Rows are points. Examples show where two turns around zero, p and q, send a point. Where does a point land after both, in the order given? Backwards means that the second turn is done in reverse. Each puzzle has new turns, and all numbers are rounded.
In the rows, 128 means zero.

Turn p:
[163 102] => [151  91]
[ 68 146] => [ 79 167]
[171 104] => [159  90]
[110 159] => [123 163]
Turn q:
[167 162] => [126 180]
[151 142] => [131 155]
[82 68] => [146  55]
[112 141] => [108 124]
Where do these land?
q, then p backwards: [170 156] => [113 176]
q, then p: [142  91] => [158 103]
q, then p: [ 73 136] => [ 76 108]

Turn p:
[127 225 139 133] => [151 210 165  97]
[116 103 146 129] => [106 105 136 131]
[137 117 104 143] => [142 124 114 152]
[118 112 108 111] => [116 123  99 131]
[120 110 136 137] => [116 113 135 139]
[150 101 135 116] => [136  94 120 118]
Turn q:
[126 182 132 115] => [118 174 102 114]
[106  76  90 175] => [124  60 120 175]
[115  99 144 125] => [115 110 156 127]
[135 130 133  88] => [132 134 135  88]
[152 149 122 123] => [150 148 115 121]
[134 131 146 142] => [130 141 141 143]
Where do these land?
p, then q: [113 126 162 108] => [ 98 123 144 103]
p, then q: [172 114 131 120] => [165 109 145 114]
p, then q backwards: [137 161 134 156] => [158 130 160 134]
p, then q: [ 75 119  99 160] => [ 94 133 101 181]
p, then q: [143 120 114  96] => [143 106 111 106]
